Every row gives one point. Any point is a mix of the corners, with weights that add up to 1. It lies inside the corners' shape when no weight is negative. Is each point inside? If not, which corners have a negative weight?

Corners:
(1): [ 19 -21]
(2): [ 1 65]
(3): [-22 -20]
Points:
[ 2 54] -> inside
[ 15 -18] -> inside
[ 5 38] -> inside
[-11  45] -> outside (1)

Corners:
(1): [52 12 -1]
(2): [-68  -6  41]
(3): [ -1  21 -17]
(4): [ 0 61  0]
Points:
[ 53  21 -10] -> outside (2)
[-24  19   0] -> outside (1)
[-4 49  1] -> inside
[20  8 -9] -> outside (4)
[-55  14  24] -> outside (1)
[-42  23  19] -> outside (1)
[-1 55  0] -> inside

Corners:
(1): [ 11 -23 -26 -25  44  66]
(2): [  5  42 -22  36 -30  28]
(3): [-53 -34 -36 -49  47  66]
(4): [ 21  62  45  50 -44 -46]
(5): [ 72  78  30  14 -47   5]
(6): [ 52  38  -7 -11  -3  -9]
(7): [-39 -59   2 -35  19  15]
Points:
[39 34 -3 -4 -8  0] -> inside
[-22  -8   9   6  -1   4] -> outside (5, 6)
[ -9 -32  -7 -37  31  13] -> outside (2, 5)
[30 25 -8 -5 -2  7] -> inside
[ 40  53  10  16 -32  13] -> inside
[ 21  39   7  16 -13  19] -> outside (6, 7)
[ 11  23   8   8 -12   1] -> inside
[-12 -13   2  -8   1  23] -> outside (6)
[-36  -8  -8 -19  10  31] -> outside (1, 6)

Corners:
(1): [-15 -16   7  57 -10  -6  31  26 -22]
(2): [ 18  21   9  27   4 -14  39  31  -4]
(3): [ 17 -31 -24 -23  26 -23 -28   0  -6]
(4): [-12  50 -16  47   4  64  34 -16 -29]
(5): [ 15 -48  29 -45  32  -1  -4 -37   6]
(6): [-25  30  16   2 -16  10  27   1  64]
(7): [-23  96  31  12 -63  21  19  20   9]
(8): [-33 -13  14 -60  39 -24 -31  12  53]
(9): [ -1 -38 -66 -77  37  12 -25  21   4]
(10): [   5   33  -58   40  -63  -43   36   30 -108]
Points:
[-9 -4  0 -8 12  4  5 11 14] -> outside (10)
[  3  -2  -4 -37  10 -22 -10  15   2] -> outside (1, 4, 6)
[ -4  14 -24  15 -17  -6  19  14 -33] -> inside
[  0  -6 -28  -4   1 -12   8  11 -25] -> outside (7)

Corners:
(1): [-34 -14 -33  68  -7  43 -56  -4 -28 -11 -39  40]
(2): [-24 -11 -24   2  44   9  39  23 -20  15 -11  68]
(3): [ 70  31 -11 -28 -15  65  -8  -7  31  14  20 -56]
(4): [ 28  51  23 -39 -31   4 -25 -16  34 -27  21 -32]
(5): [ 32  97 -33  29 -16  31 -42  -5  78 -18  43 -22]
(6): [  6 -20 -15  12  16 -35 -15   4 -30 -19  17  16]
(7): [ 11  15  21  14 -45  15 -28 -66  71  23  45  43]
(8): [ 13  56  13  37   6 -26 -46 -58  58 -18  -7  15]
(9): [ 31 -30 -26  40  15 -13 -29  45  20 -29 -64  41]
(10): [ 51  61  44  34   3  50  14   0  -8  50  37 -15]
(11): [-20 -16  -2  -1  47 -37 -11  19  31   4 -12 -16]
(12): [-19 -41  -4  73 -17 -20  14  -4 -26  26 -27  11]
(13): [-47 -11  15 -14  39 -39 -15  14 -53  83 -41  40]
Points:
[  4   1  -1  12  16  -5 -14  11  -2  21 -20  20] -> inside
[ -5   9  12  13   9  -7 -16  -3   9  13 -12  13] -> outside (3, 5, 6)
[ -5  -7 -11   7   1   7 -19  -1   6   9  -6  16] -> outside (8, 10)
[ 14  31   1  12   5  14 -23  -6  18   5   7   4] -> outside (12)

Corners:
(1): [-24 -22 -14 -50  80 -30  -7  21   7 -26   5 -67  10  36  29 -73  16  57]
(2): [ 30   1  12  17 -85  99  10 -37 -10   0 -36  22   4 -28 -18  63 -95 -75]
(3): [-62 -43 -66 -37  53 -32  -7   4 -28   4  24  -5  21  23  32  16  54  10]
(4): [ 31  45 -60  -1 -82  35   6  -8  26  -9  25  41  -7 -83 -14  28 -86 -70]
(5): [ 33   2 -36   1 -19  -4  -8 -40  36   9  -1  43   3 -39  25  22 -26   1]
(6): [ 15  20 -28 -48  23  53  45  15  30  27  37  72  -8 -34 -18  27 -47 -27]
(7): [-66 -17  -9  20  21 -14 -12  26  39  -8   5  -6 -16  36 -36 -17  64  29]
(8): [ 22  -3  22   3  31   4  12   1  -4   5 -29  10 -35 -13 -30  22 -44 -62]
(9): [-39 -11 -39 -30  27  45 -25  69  46  28  20  -2 -19 -46  71  -8 -36  10]
(10): [ 10 -18  30  40 -28  49 -21 -10 -21  -2  19  21  30 -30 -44   3 -64 -23]
(11): [  0 -24  18  32  27 -39  13  42 -20  17  13 -30  13  58  19 -13  28  38]
(12): [-38  13  39  23  69 -34  11   2  -8 -44  39 -25 -27  47  21 -10  51  28]
(13): [-23  -9  13  28  52  -8  11 -11 -28  16  15 -61 -44  15  -4 -18  65  17]
(14): [-21  -1 -22 -32  78  25  -6  82  24 -28 -10 -46   7 -23  21  15  36  61]
(15): [-13   4 -21 -52 -48  37  22   5 -16  31 -25  87   3 -43  16  21 -29 -27]
(16): [-20  29   7  -3 -56  26 -12  -7  71  48 -16  29  38 -43  11  46 -46 -73]
(17): [ 11 -60  43  56  -2  31  20   0  -6 -39 -27 -22  12  19 -24 -18  48 -50]
(18): [ -3  63 -55   9 -26  76  31  -2  37  34 -48  57  26 -35  18  19 -71 -50]
(19): [  7  -4  20   3  60  16 -58  40 -45  -3   8 -27  -1  36   1 -43  60  12]
Points:
[  2   2  -6   3  -5  22   6  -1   4  -1  -6   8   4 -12  -5  10 -12 -21] -> outside (9)
[-6 -8  1  1 14  6 -3 11 -3  1  6 -3 -3  2  2  0  5 -4] -> outside (18)
[ -8   8  -2  11   2  14  22  -8  15  -5  -3  28  -9 -27 -19  26  -6 -39] -> outside (1, 2, 9, 11, 19)
[ -6   7 -14 -12  42  12   4  21  13  -9  -1   0 -22  -7  10 -16  15   4] -> outside (2, 3, 10, 11, 16)
[ -8  -1  -8   8   3  23  -1   3   0   3   5  11   9 -11  -2   6 -17 -14] -> inside
[ -6   3  -9   5   1  29   4   8   5  10  -6   3   0  -7   8   7 -16 -14] -> inside
[ -6   4  -7   2  -1  37   8  13  10  10   0  21   2 -15  -4  14 -16 -29] -> outside (1, 5)
[ -8  -2 -14  -4   5  16  -2  13  13   5   4   9  -4 -16   8   4 -15  -9] -> inside
